Each row is a point. Two turns around zero, p and q, are shown by what they do to some points. Write where each new point lands after one turn and then the other. Backwards means that the second turn is done in reverse. Each puzzle has new turns, and all numbers are rounded.

Turn p:
[ 0.43 -0.16 -0.23] => [ 0.05  0.01 -0.51]
[-0.04  0.05 -0.41] => [-0.35  0.15 -0.17]
[-0.39  0.23  0.19] => [-0.05  0.07  0.48]
[0.28 0.00 0.63] => [ 0.67 -0.11  0.11]
[-0.28 -0.12 -0.17] => [-0.31 -0.13  0.09]
Turn q:
[-0.31 -0.06  0.12] => [-0.29  0.05  0.16]
[ 0.56 -0.41  0.01] => [ 0.38 -0.58 -0.07]
[-0.18 -0.07 -0.08] => [-0.20  0.00 -0.06]
[ 0.17 -0.14 -0.21] => [ 0.08 -0.18 -0.23]
[-0.23  0.68  0.17] => [0.05 0.71 0.20]
Where do these land?
p, then q: [ 0.35  0.07 -0.05] => [ 0.18  0.10 -0.29]
p, then q: [-0.13  0.34 -0.13] => [-0.01  0.35  0.17]
p, then q: [-0.15 -0.61  0.56] => [ 0.05 -0.83  0.15]
p, then q: [ 0.16 -0.12 -0.25] => [-0.15  0.05 -0.28]
q, then p: [-0.23  0.32 -0.13] => [-0.11  0.36  0.17]

Turn p:
[ 0.24  0.19 -0.34 -0.22] => [-0.02  0.13 -0.17 -0.46]
[-0.23 -0.14 -0.32 -0.16] => [-0.04 -0.29 -0.33 -0.10]
[ 0.48  0.03 -0.01  0.40] => [0.37 0.50 0.04 0.03]
[ 0.45  0.12  0.35 -0.52] => [ 0.01 -0.01  0.61 -0.49]
[-0.35 -0.05  0.40  0.48] => [-0.09  0.05  0.12  0.70]
[-0.23 -0.22 -0.26 -0.14] => [ 0.02 -0.33 -0.28 -0.04]
[-0.37  0.07  0.18  0.17] => [-0.25 -0.06  0.00  0.37]
Turn q:
[ 0.29 -0.24  0.10 -0.14] => [ 0.35 -0.04  0.21 -0.05]
[-0.17  0.75 -0.18  0.62] => [-0.52 -0.10 -0.58  0.62]
[ 0.11 -0.27  0.22 -0.08] => [ 0.16 -0.07  0.32 -0.08]
[ 0.01  0.06  0.19 -0.33] => [ 0.07  0.32  0.19 -0.02]
[-0.01 -0.24 -0.61 -0.01] => [ 0.16 -0.19 -0.43 -0.42]
[-0.22 -0.05  0.28 -0.06] => [-0.21  0.08  0.28 -0.04]
Where do these land?
p, then q backwards: [0.71 0.18 0.41 0.00] => [ 0.05 -0.24  0.45 -0.67]
p, then q backwards: [ 0.00 -0.22 -0.60 -0.09] => [ 0.10 -0.08 -0.63  0.04]
q, then p: [-0.40 -0.03 -0.02  0.26] => [-0.15 -0.39 -0.16  0.18]
q, then p: [-0.44  0.20 -0.01 -0.03] => [-0.41 -0.14 -0.19  0.09]
p, then q: [ 0.12 -0.14  0.21 -0.13] => [ 0.10 -0.01  0.28  0.07]

Turn p:
[-0.26  0.11 -0.20  0.15 -0.03  0.46] => [-0.44  0.06 -0.06  0.09  0.32  0.21]
[ 0.24 -0.41 -0.03 -0.26 -0.28 -0.41] => [ 0.20 -0.48  0.07 -0.14 -0.46 -0.19]
[-0.11  0.37  0.29  0.34 -0.28  0.03] => [-0.26  0.50  0.12  0.19 -0.24  0.03]
[-0.14  0.13 -0.21  0.36  0.28 -0.01] => [-0.04  0.18 -0.38  0.24  0.22 -0.05]
[-0.65  0.44  0.01  0.09  0.16  0.24] => [-0.44  0.49 -0.03 -0.05  0.48 -0.19]
[ 0.47 -0.04 -0.13 -0.50 -0.04 -0.12] => [ 0.34 -0.29  0.00 -0.47 -0.20  0.21]
[ 0.44 -0.60  0.26 -0.18  0.19 -0.20] => [ 0.63 -0.47  0.27  0.14 -0.13 -0.04]
Turn q:
[ 0.11 -0.05 -0.21 -0.55  0.14 -0.45] => [ 0.20  0.10 -0.48 -0.33  0.05 -0.43]
[ 0.18 -0.06 -0.14  0.61  0.08  0.38] => [ 0.06 -0.39  0.37  0.39  0.24  0.27]
[ 0.25  0.36  0.02 -0.53 -0.33  0.17] => [ 0.19  0.05 -0.52 -0.14 -0.41  0.34]
[-0.29 -0.24 -0.01 -0.28 -0.06  0.06] => [-0.39  0.01 -0.16 -0.20 -0.01 -0.08]
[-0.37  0.40 -0.10 -0.32 -0.13 -0.10] => [-0.14  0.49 -0.41  0.08 -0.07  0.06]
[-0.03 -0.17  0.29  0.30  0.44 -0.10] => [ 0.07  0.07  0.52 -0.18  0.29 -0.11]
[ 0.15 -0.24  0.16  0.76 -0.15  0.04] => [ 0.01 -0.32  0.67  0.38 -0.10 -0.05]
Where do these land?
q, then p: [ 0.32  0.07  0.02 -0.39  0.12  0.55] => [-0.10 -0.47  0.13 -0.20  0.35  0.41]
q, then p backwards: [ 0.25 -0.20 -0.10  0.58 -0.16 -0.28] => [-0.09 -0.59  0.39  0.10  0.01 -0.17]
q, then p: [ 0.10 -0.01 -0.10  0.10  0.15 -0.39] => [ 0.34  0.09 -0.16  0.00 -0.22 -0.09]
p, then q: [-0.08 -0.04  0.30  0.28  0.14 -0.42] => [ 0.39  0.09  0.13  0.32 -0.19 -0.23]
q, then p: [ 0.10  0.46 -0.05 -0.24 -0.27  0.38] => [-0.42 -0.13 -0.12  0.02  0.10  0.53]
p, then q: [-0.28 -0.38  0.07 -0.08 -0.10 -0.70] => [ 0.12  0.01  0.02  0.06 -0.35 -0.77]
p, then q: [ 0.11 -0.02  0.16 -0.04 -0.13  0.61] => [-0.25  0.04  0.31 -0.21  0.08  0.47]
q, then p: [ 0.10  0.16 -0.32 -0.02 -0.04  0.63] => [-0.21 -0.31 -0.06  0.31  0.45  0.32]
p, then q: [-0.61 -0.04  0.03 -0.18  0.28 -0.39] => [ 0.31  0.36 -0.09 -0.14  0.14 -0.61]

Turn p:
[-0.04  0.23  0.20  0.33  0.22  0.01] => [-0.38 -0.06 -0.03  0.31  0.10  0.03]
[-0.23  0.06 -0.20 -0.44 -0.04  0.09] => [ 0.18  0.35 -0.01 -0.34  0.18  0.06]
[-0.07 -0.54  0.18 -0.16  0.16  0.07] => [ 0.03 -0.24 -0.30 -0.34 -0.20  0.28]
[-0.07 -0.01  0.15 -0.28 -0.33 -0.45] => [ 0.10 -0.25  0.24 -0.40  0.22 -0.30]
[-0.15  0.00  0.30 -0.22 -0.74 -0.11] => [-0.10 -0.04  0.44 -0.55 -0.17 -0.43]
[ 0.27 -0.03 -0.04  0.31 -0.11  0.09] => [ 0.03 -0.08  0.08  0.30 -0.28 -0.07]
[0.49 0.15 0.33 0.18 0.43 0.13] => [-0.20 -0.27  0.20  0.45 -0.01  0.51]
[-0.20  0.15 -0.92  0.28  0.41  0.16] => [ 0.34  0.59 -0.60  0.56  0.19 -0.08]
Turn q:
[ 0.32  0.15 -0.06 -0.45 -0.07 -0.05] => [ 0.22  0.22  0.05 -0.40 -0.08 -0.26]
[ 0.06 -0.35  0.79 -0.15  0.20 -0.02] => [ 0.37 -0.32  0.67 -0.07  0.18  0.30]
[ 0.28  0.42 -0.11  0.09  0.05  0.07] => [ 0.28  0.25 -0.23  0.13 -0.21 -0.15]
[-0.26 -0.12  0.70 -0.23  0.23 -0.36] => [ 0.04  0.02  0.80 -0.04 -0.01  0.40]
[ 0.03 -0.11 -0.41  0.33 -0.24 -0.11] => [-0.32 -0.05 -0.26  0.24  0.10 -0.34]
[-0.07 -0.02 -0.49  0.12  0.17  0.16] => [-0.16  0.14 -0.47  0.04  0.21  0.04]
[-0.36  0.02 -0.42  0.30 -0.35  0.31] => [-0.44 -0.27 -0.55  0.11 -0.18  0.00]
Where do these land?
p, then q backwards: [-0.25  0.48 -0.30 -0.57  0.27 -0.33] => [ 0.33 -0.46 -0.21 -0.22  0.68 -0.12]
q, then p: [-0.07 -0.14 -0.21  0.63  0.18 -0.07] => [-0.19  0.03 -0.48  0.46 -0.04 -0.15]
q, then p: [ 0.42 -0.06  0.15 -0.13 -0.02  0.18] => [ 0.30 -0.31  0.17  0.05  0.01  0.18]
p, then q: [ 0.05 -0.05  0.40  0.34 -0.06  0.06] => [-0.40 -0.32  0.11  0.03 -0.03  0.11]
p, then q: [ 0.11 -0.22  0.32  0.04 -0.14  0.62] => [-0.17 -0.44 -0.10 -0.24 -0.52 -0.04]
p, then q: [-0.20 -0.08 -0.13 -0.45  0.15 -0.36] => [ 0.28  0.34 -0.05 -0.30  0.36  0.06]
p, then q: [ 0.29  0.10  0.07 -0.30 -0.47  0.33] => [ 0.32 -0.22  0.35 -0.15 -0.47 -0.08]
p, then q: [-0.35 -0.02 -0.30  0.44  0.09 -0.44] => [-0.37  0.44 -0.04  0.30  0.39 -0.17]

Turn p:
[ 0.36  0.36  0.05 -0.11 -0.13 -0.19 -0.01 -0.34] => [ 0.45 -0.15 -0.14  0.37  0.16 -0.07 -0.15 -0.10]
[ 0.49  0.04 -0.24  0.17 -0.19 -0.39  0.53 -0.45] => [ 0.43 -0.33 -0.60  0.29  0.04 -0.02  0.42 -0.29]
[-0.54  0.49  0.05  0.39  0.05  0.38  0.01  0.43] => [-0.43  0.73  0.29  0.28  0.08  0.27  0.13  0.23]
[-0.17 -0.37 -0.20 -0.14  0.50 -0.04 -0.44  0.21] => [-0.42  0.01 -0.01 -0.53 -0.08  0.04 -0.47 -0.17]
[ 0.25  0.10 -0.30 -0.25 -0.50 -0.11  0.22 -0.25] => [ 0.54 -0.26 -0.33  0.07  0.09  0.14  0.15  0.27]
[ 0.29  0.04  0.12 -0.32 -0.10 -0.16  0.35  0.11] => [ 0.38  0.05 -0.20 -0.06 -0.04 -0.40  0.12  0.10]
[-0.25  0.13  0.08  0.09  0.14  0.50  0.31 -0.15] => [ 0.10  0.33  0.38 -0.05  0.07  0.24  0.36 -0.16]
[ 0.04 -0.55  0.22  0.07  0.11  0.14 -0.68  0.40] => [-0.66 -0.32  0.33 -0.34  0.11 -0.28 -0.35  0.15]
[-0.47 -0.25  0.22  0.09  0.11 -0.13 -0.29  0.04] => [-0.38 -0.06  0.28 -0.04 -0.43  0.07 -0.20 -0.01]
Turn q:
[-0.52 -0.18 -0.32 -0.58  0.00 -0.35  0.11 -0.23] => [ 0.39  0.61 -0.30 -0.08  0.49 -0.01  0.06 -0.25]
[ 0.16  0.15  0.22 -0.22 -0.29  0.23 -0.37  0.10] => [ 0.01 -0.34 -0.02  0.05  0.15 -0.40 -0.28  0.22]
[ 0.39 -0.11  0.27  0.10  0.33  0.26 -0.05  0.33] => [-0.29 -0.21  0.50 -0.04 -0.03  0.16 -0.13  0.33]
[ 0.15  0.20  0.32 -0.10  0.02  0.21  0.22  0.09] => [ 0.24 -0.25  0.33 -0.07 -0.11  0.00 -0.17  0.03]
[ 0.21 -0.62 -0.02  0.35 -0.27  0.08 -0.06 -0.09] => [-0.40 -0.41 -0.26 -0.15  0.20  0.28  0.33  0.05]
[ 0.36  0.25  0.25  0.12  0.19 -0.28 -0.12 -0.01] => [-0.12 -0.11  0.35  0.47 -0.11 -0.08  0.03 -0.07]
[ 0.06 -0.05  0.39  0.43 -0.08  0.07 -0.20  0.53] => [-0.20 -0.31  0.24 -0.03 -0.24 -0.18  0.33  0.54]
[ 0.25  0.05  0.28  0.11 -0.34  0.03  0.20  0.25] => [ 0.23 -0.47  0.07  0.09 -0.11  0.07  0.11  0.23]
[-0.64  0.14 -0.42 -0.03  0.26 -0.06  0.10 -0.64] => [ 0.03  0.65 -0.30 -0.27 -0.12 -0.09 -0.02 -0.70]
[-0.42  0.17 -0.97 -0.18  0.19 -0.18  0.16 -0.33] => [ 0.10  0.85 -0.61  0.02 -0.12  0.24 -0.26 -0.37]
Where do these land?
q, then p: [-0.23 -0.51  0.17 -0.26 -0.20  0.19 -0.22  0.05] => [ 0.08  0.31 -0.19 -0.46 -0.19 -0.19 -0.25 -0.23]
p, then q: [ 0.47 -0.10 -0.48  0.18 -0.20  0.46 -0.38  0.14] => [-0.27  0.62  0.44 -0.37  0.16  0.20 -0.15  0.16]
p, then q backwards: [ 0.13  0.29  0.20 -0.04 -0.38 -0.30 -0.28 -0.09] => [ 0.40  0.35  0.00 -0.19 -0.23 -0.11 -0.13  0.23]
p, then q backwards: [-0.15 -0.12 -0.35  0.34 -0.02 -0.37  0.34 -0.48] => [ 0.14 -0.03 -0.27  0.48 -0.34 -0.23  0.41 -0.31]
q, then p: [ 0.52 -0.12  0.07  0.07  0.28  0.48  0.19  0.38] => [-0.31  0.00  0.63 -0.29  0.03 -0.21 -0.08  0.39]
p, then q backwards: [-0.16 -0.31 -0.49 -0.36  0.33 -0.28 -0.20 -0.27] => [ 0.00  0.04 -0.33  0.05 -0.14  0.64  0.40 -0.30]
q, then p: [-0.07  0.29  0.38 -0.20 -0.49 -0.27 -0.28  0.01] => [-0.23 -0.29 -0.56  0.10 -0.15 -0.30  0.07 -0.29]
p, then q backwards: [-0.27 -0.03  0.33 -0.44  0.04  0.40  0.21  0.10] => [-0.41  0.12  0.33 -0.09  0.39  0.08  0.21  0.31]
q, then p: [-0.12  0.19 -0.26  0.36  0.22 -0.34  0.34  0.12] => [0.21 0.10 0.07 0.36 0.28 0.14 0.41 0.29]
p, then q: [-0.13  0.41  0.43  0.34  0.40  0.03  0.27  0.06] => [ 0.15 -0.12  0.05  0.19 -0.54 -0.24  0.20 -0.51]

Turn p:
[-0.20  0.02 -0.37  0.25  0.14 -0.39  0.17  0.02] => [ 0.21 -0.11 -0.51 -0.06 -0.12 -0.23  0.21 -0.07]
[-0.37  0.42  0.13 -0.26 -0.55  0.47 -0.37  0.23] => [-0.19  0.13  0.37 -0.48  0.41  0.07 -0.49 -0.52]
[ 0.59 -0.12 -0.02 -0.32  0.04  0.27 -0.64  0.07] => [0.00 0.36 0.43 0.12 0.54 0.47 0.27 0.20]
[ 0.68 -0.21  0.01 -0.16 -0.03  0.13 -0.14  0.44] => [ 0.12  0.55  0.17 -0.04  0.12  0.41  0.05  0.48]
[-0.47  0.16 -0.06 -0.13 -0.26  0.69  0.09  0.03] => [-0.54 -0.01  0.28 -0.52  0.07 -0.25 -0.21 -0.27]
[-0.34 -0.25  0.06 -0.23 -0.26  0.07 -0.05 -0.02] => [ 0.00 -0.36  0.20 -0.33  0.10  0.00 -0.15  0.05]
[ 0.23 -0.15  0.07  0.59  0.09 -0.39  0.20 -0.35] => [ 0.01 -0.18 -0.51  0.59 -0.11 -0.12 -0.04  0.27]
[-0.02 -0.08 -0.04  0.37  0.60 -0.44  0.28 -0.26] => [ 0.20 -0.18 -0.34  0.50 -0.38 -0.36  0.36  0.08]
[ 0.15  0.11 -0.07 -0.01  0.17 -0.43  0.44 -0.33] => [ 0.03 -0.21 -0.35  0.28 -0.49  0.17  0.19 -0.06]
[-0.24  0.09  0.29 -0.09  0.06  0.03  0.03  0.19] => [ 0.15  0.01  0.26 -0.07 -0.14 -0.16 -0.20 -0.13]
Turn q:
[ 0.34  0.24  0.26  0.13 -0.22 -0.12  0.24 -0.51] => [ 0.32  0.26 -0.37  0.12 -0.24 -0.14  0.38 -0.30]
[-0.45  0.23  0.05  0.05  0.27  0.41  0.20 -0.25] => [-0.27  0.05 -0.41  0.10 -0.37  0.34 -0.26  0.15]
[-0.10 -0.04  0.01 -0.10 -0.29 -0.02  0.43 -0.16] => [-0.10  0.40  0.05  0.28 -0.21 -0.09  0.12 -0.01]
[ 0.03  0.40  0.40 -0.28 -0.25 -0.36  0.20  0.19] => [-0.20  0.25  0.18 -0.21 -0.19 -0.12  0.16 -0.64]
[-0.33 -0.06  0.09 -0.01  0.39 -0.16  0.26 -0.50] => [-0.25  0.10 -0.58  0.27 -0.09 -0.24 -0.26 -0.01]
[ 0.55 -0.27  0.09  0.27 -0.11 -0.04 -0.23  0.66] => [ 0.25 -0.03  0.39 -0.40  0.66  0.15  0.34  0.03]
[-0.01 -0.43 -0.55 -0.02  0.38  0.25 -0.30  0.27] => [-0.03 -0.38  0.19 -0.12  0.30 -0.03 -0.27  0.71]
[ 0.16 -0.06 -0.22  0.37 -0.30 -0.23 -0.41  0.44] => [ 0.49 -0.09  0.49 -0.13  0.41  0.13 -0.14 -0.10]
[ 0.29 -0.01 -0.45 -0.09  0.12  0.07 -0.37  0.42] => [ 0.20 -0.33  0.40 -0.43  0.12 -0.07 -0.08  0.33]
[-0.46  0.00  0.32 -0.32  0.02  0.20 -0.01 -0.56] => [-0.40 -0.23 -0.35  0.51 -0.40  0.05  0.01 -0.15]
Where do these land?
p, then q: [-0.43 -0.53  0.00 -0.15  0.00 -0.18  0.15  0.66] => [-0.17 -0.16  0.51 -0.36  0.11 -0.49  0.50 -0.18]
q, then p: [ 0.25  0.23  0.36 -0.13  0.11  0.00  0.04 -0.20] => [-0.22 -0.28 -0.24 -0.20 -0.19  0.18  0.15 -0.01]
p, then q: [ 0.02  0.35  0.01 -0.35  0.20 -0.19  0.07 -0.06] => [ 0.16  0.16 -0.17  0.27 -0.25  0.08  0.34  0.03]
p, then q: [-0.68 -0.45 -0.36  0.07  0.06  0.08 -0.25  0.43] => [-0.42 -0.04  0.10 -0.32  0.16 -0.85  0.11 -0.12]
p, then q: [ 0.12  0.07 -0.04  0.18  0.09 -0.09  0.04 -0.53] => [ 0.14  0.24 -0.10  0.28  0.19  0.16 -0.27  0.23]
q, then p: [ 0.39 -0.04 -0.09 -0.13 -0.38 -0.54 -0.41 -0.24] => [ 0.16 -0.23 -0.25  0.61 -0.24  0.32  0.00  0.40]
p, then q backwards: [ 0.02  0.01  0.06  0.68  0.41  0.31 -0.07  0.17] => [ 0.04 -0.41 -0.20 -0.17  0.01 -0.44  0.51 -0.27]
p, then q: [ 0.06 -0.05  0.31 -0.30 -0.39  0.00 -0.16 -0.28] => [-0.18 -0.37 -0.17  0.17  0.21  0.36  0.15  0.17]
q, then p: [-0.15 -0.18 -0.39  0.36  0.25  0.56 -0.17  0.49] => [ 0.11  0.56  0.67 -0.31  0.18 -0.21  0.04  0.18]
p, then q: [ 0.43  0.00 -0.08 -0.03  0.15  0.11  0.22 -0.30] => [-0.02  0.34  0.10  0.12 -0.08  0.42 -0.18  0.08]
p, then q: [-0.02  0.57  0.23 -0.22 -0.51 -0.05  0.56 -0.13] => [ 0.24 -0.52  0.20  0.64 -0.40  0.28  0.05  0.06]
